Each wall is flat, endless, passes through zero and stands at right angles to its row. A trip goes straight from one point to another. List the walls that it crosses, first one first.

Walls:
(1): [ 1.7 -0.6  1.9]
(2): [-1.4  2.3 -2.4]
Trips:
[ 4.6  4.0 -1.9] to [ 1.3 -4.0 -0.5] -> 2
[ 3.1 -3.0  4.2] to [ 1.3 -0.7  1.9] -> none
[-2.4 -6.3 -2.6] to [ 2.2 -2.7 -5.9] -> 2
[ 2.1 -4.2 -6.0] to [ 0.0 -2.7  0.2] -> 2, 1

Walls:
(1): [-3.2  4.5  0.8  1.2  0.0  0.5 -1.6  2.2 -0.7 -2.1 -3.9]
(2): [ 0.4 -2.7 -1.2 -3.1  0.4  3.5 -2.4 -1.7  0.6 -1.7 -3.9]
(3): [ 4.8 -2.7  1.8  2.5  2.9  2.5 -0.1 -0.3 -1.0  3.1 -2.7]
Trips:
[-0.4  3.3  3.1  1.5 -5.5  3.6  0.0 -2.3  2.6  0.4 -4.6] to [ 0.7 -3.5 -5.8 -0.2 -1.3  2.2 -2.8 -2.0 -4.8  6.3 -1.7] -> 1
[ 1.2  1.0  1.9  0.6  2.7  2.3  1.5  0.0 -3.9  2.7  2.4] to [ 0.8 -3.1 -2.7 -1.0 -8.3  1.4  0.0 -1.8  0.9  0.1 -3.8] -> 2, 3
[-2.9  0.1  4.8  1.5 -1.2  2.8  0.8  0.3  3.6 -0.4  0.6] to [-2.7  1.4  0.7 -2.7 -3.5 -1.8 -0.1 -3.7 -0.9  1.3 -3.2] -> 2
[-0.5  3.8  3.1  1.6  0.4  2.0 -2.9  2.9  5.3  2.3 -0.7] to [ 2.2  5.0 -1.6  1.9  1.4 -0.5  0.0 -3.4 -3.5 -4.2 -0.5] -> 3

Walls:
(1): [-2.5 -0.4 -2.7  2.8 -0.5 -2.8  1.5  0.8 -3.6 -0.7 -4.6  4.7 -1.4 -2.8
  4.3 -1.9 -5.0  0.2  2.4 -1.7]
(2): [-3.5 -1.2 -3.1 -1.1  1.1  6.1 -0.9 -2.1 -0.6 -1.1  2.7 -4.7  4.8  2.4
  6.8  2.7  0.1  3.1 -3.6 -0.5]
(3): [ 3.2  0.7  0.6 -1.3 -1.6  1.7 -3.5 -0.4  1.3  2.8  3.2  0.7  5.2 -2.4
 -7.0  4.1  1.1 -0.1  4.1  0.0]
(4): [-5.2 -4.0  1.7  1.0 -0.9 -4.7 -0.6 -0.1 -1.4  0.2 -3.3  0.6 -0.4 -0.4
 -2.3  4.3  0.8  5.4  3.4 -2.8]
Trips:
[-0.6  1.1 -2.4  1.7 -6.5  0.4 -0.7 -1.6  1.4  3.5 -1.4 -0.1 -1.4  3.0
 -4.6  1.9  1.3 -3.2 -2.6 -0.3] to [-1.9  0.6  0.6 -3.1 -0.8  1.3  0.1 -1.7 -5.5  1.7  2.5 -2.3  0.9 -0.5
 -1.0 -2.6  1.5  0.1 -0.1 -0.1] -> 2
[ 4.6 -3.0  0.8  1.9 -2.3 -1.7 -0.5  1.7  1.3  0.4  1.6 -1.0  1.8  3.4
  2.8 -2.5  3.1 -1.1  2.3  1.0] to [-3.6 -1.2 -0.8 -3.2 -2.3 -0.8  0.2  4.2  1.6 -0.5  4.1 -7.5  2.6  7.0
  1.5  2.0 -2.1 -2.3  4.8  4.3] -> 2
[-1.1  1.5 -3.5  3.9  5.6 -5.0 -1.0 -1.1 -1.2  0.8 -2.2  1.3 -1.1 -2.5
  0.3  0.6 -3.7  2.6  1.1 -1.7] to [ 0.2 -0.4 -1.7 -1.8 -1.2  3.4 -0.2  2.8 -0.1  1.0  2.7  2.3  1.8 -2.1
 -4.1 -2.7  5.8 -4.0 -5.2 -1.4] -> 3, 4, 1
[ 1.2  0.4  0.6 -1.7 -0.4 -2.8 -5.9 -0.9  2.2  2.7  0.1  4.1  0.5 -2.2
 -3.1 -5.0  3.8  2.9 -4.4  0.5] to [-5.0 -3.9  0.1 -1.9 -1.1  4.7 -2.2  1.6  2.4  6.3 -0.8 -1.4  0.3 -5.7
  1.7 -0.5 -0.3 -0.7  2.1 -2.9] -> 4, 2, 1
[ 2.5  0.1  4.2  6.5  2.1  0.2  7.3  6.9  4.5 -1.9  3.1 -1.4 -3.8  3.8
 -3.9 -2.0  1.6  1.9 -0.2 -3.8] to [ 1.4  0.6  2.1  0.1  0.0 -2.5 -1.9  4.6 -1.4  0.4  0.7  3.5  6.2 -1.4
  3.6 -1.0 -1.5  2.6 -2.3  0.2] -> 1, 2, 3
[-2.8  1.2  2.3  0.8  4.7 -4.0  1.1  0.9  1.2  0.1 -4.6 -0.4 -4.9 -1.7
  2.8  5.2  1.5  2.6 -2.6  0.0] to [-1.7 -3.6  1.5  2.3 -0.1 -0.7 -2.0  2.8  6.4  4.6 -3.4 -0.9  1.8  0.3
 -2.4  2.9 -2.8  5.6 -2.6  1.7] -> 2, 1, 3
